Each row is a point. Examples show where two turns around zero, p and q, send a point. Where does a point land after both, in the order given? Backwards means that the second turn is done in reverse. Each puzzle has new turns, and all numbers are rounded.
In the rows, zero is written as 100.

Turn p:
75,89 => 119,120
68,114 => 135,99
156,98 => 48,80
Turn q:
124,80 => 105,69
117,114 => 122,100
124,94 => 114,80
24,122 => 56,166
111,91 => 103,86
Where do these land?
p, then q backwards: 140,89 => 72,69
p, then q: 136,119 => 60,93
q, then p backwards: 115,109 => 85,109
q, then p backwards: 67,99 => 116,71
q, then p: 42,84 => 160,98

Turn p:
112,115,40 => 123,112,157
95,40,130 => 85,141,49
116,111,134 => 111,76,71
76,135,96 => 80,70,123
Turn q:
128,66,126 => 135,135,112
122,108,80 => 94,92,129
104,75,66 => 71,124,120
45,151,128 => 100,49,38
Where do these land?
p, then q: 113,71,79 => 111,65,110
p, then q: 41,140,146 => 57,155,52
q, then p: 102,145,119 => 116,143,84
p, then q: 115,60,74 => 112,53,112
p, then q: 123,108,53 => 151,89,108
q, then p backwards: 106,76,129 => 129,76,92

Turn p:
92,51,89 => 137,122,127
95,117,107 => 83,100,91
89,153,88 => 48,80,100
136,140,89 => 83,50,84
88,39,127 => 148,148,98
Turn q:
105,127,150 => 116,61,62
86,91,25 => 68,165,126
130,93,111 => 88,72,111
79,89,114 => 127,103,101
Where do these land?
p, then q: 121,67,86 => 85,64,114
p, then q: 113,78,126 => 64,98,102
q, then p: 103,124,78 => 73,105,118
p, then q backwards: 24,114,133 => 88,125,21
p, then q: 140,118,77 => 116,96,147

Turn p:
105,107,54,129 => 134,136,123,108
65,142,117,124 => 56,130,109,130
78,78,81,43 => 95,101,85,34
118,56,124,85 => 115,61,65,92
134,117,123,119 => 101,73,118,136
Turn q:
111,89,115,38 => 132,88,54,131
82,118,24,127 => 19,123,107,100
113,85,130,90 => 137,99,95,98
127,107,129,138 => 120,99,119,52
72,86,63,113 => 66,124,118,122
95,115,140,94 => 126,66,108,96
Where do these land?
q, then p: 109,58,128,122 => 90,59,132,117
p, then q backwards: 64,166,69,89 => 85,80,60,167
q, then p: 89,82,106,101 => 98,92,106,120
q, then p: 104,61,146,125 => 96,43,125,119
p, then q: 95,92,82,80 => 105,90,75,110
p, then q: 127,156,101,53 => 161,80,121,139
p, then q: 113,85,68,129 => 103,99,81,56

Turn p:
91,90,46,80,101,105 => 121,69,79,79,126,75
115,118,109,129,63,124 => 68,108,140,107,99,74
110,107,78,108,115,91 => 126,104,106,99,115,95
133,118,127,84,78,159 => 43,75,139,111,123,117
103,89,122,128,127,39 => 135,160,85,110,79,117
87,75,149,96,133,60 => 110,133,64,117,68,146
90,76,90,64,87,95 => 87,87,63,77,107,101
103,148,131,95,77,126 => 67,87,151,89,82,115
68,80,49,117,119,102 => 142,76,74,111,101,61
Turn q:
176,103,63,86,109,84 => 83,114,87,77,172,65
67,126,102,114,110,112 => 98,72,110,117,70,92
61,77,81,116,93,109 => 109,82,91,72,63,113
84,118,90,70,159,85 => 101,113,143,96,83,45
160,87,126,116,85,79 => 65,131,84,109,147,125
80,90,139,102,79,137 => 121,107,76,134,71,128
73,99,98,96,65,94 => 123,81,109,94,95,131
Where do these land?
p, then q backwards: 45,73,67,107,159,74 => 74,93,90,70,69,180
q, then p backwards: 86,88,123,92,99,42 => 133,146,131,102,95,92
p, then q backwards: 107,61,68,121,87,152 => 140,157,88,107,119,123
p, then q: 121,153,124,123,86,116 => 100,119,110,154,78,131
q, then p: 114,125,94,89,81,83 => 110,104,92,131,102,122
p, then q backwards: 88,109,113,82,90,108 => 87,97,93,124,99,91
p, then q: 140,91,109,86,97,124 => 92,102,103,106,56,78

Turn p:
104,66,66,40,135,151 => 128,91,141,47,34,87
81,147,127,120,97,117 => 75,91,103,88,152,80
132,75,86,82,90,137 => 111,60,122,98,63,103
56,82,104,126,52,65 => 82,123,84,113,127,167
139,113,141,93,123,82 => 140,92,86,124,119,61
104,90,51,108,134,155 => 68,97,149,83,51,74
59,76,114,141,81,61 => 89,142,99,129,131,148
66,105,96,122,69,69 => 75,121,77,106,123,138
161,147,116,69,118,63 => 133,80,39,113,100,41
Turn q:
38,92,27,93,92,149 => 107,141,114,165,151,46
129,111,139,145,114,99 => 72,65,81,54,109,115
136,79,122,80,138,76 => 123,98,59,83,74,138
112,98,130,92,102,136 => 100,104,80,68,89,70
57,108,92,73,101,55 => 88,137,126,133,80,133
150,127,101,91,118,136 => 101,61,56,98,79,68
78,86,88,128,36,49 => 107,93,183,99,119,131
Where do these land?
p, then q: 104,64,126,60,143,55 => 104,21,92,105,66,95
q, then p: 152,103,83,95,80,134 => 129,108,83,141,65,122
p, then q: 62,75,138,85,80,91 => 101,89,47,94,86,68
p, then q: 87,133,62,150,102,82 => 52,129,125,134,124,104
q, then p: 147,86,107,95,112,155 => 114,113,61,113,41,108
p, then q: 93,117,59,163,76,103 => 57,146,125,107,143,91
p, then q backwards: 50,87,138,51,118,103 => 100,25,127,109,78,100
p, then q: 85,142,114,126,115,31 => 58,76,81,167,118,119
p, then q: 120,95,73,75,73,146 => 146,133,125,75,100,89
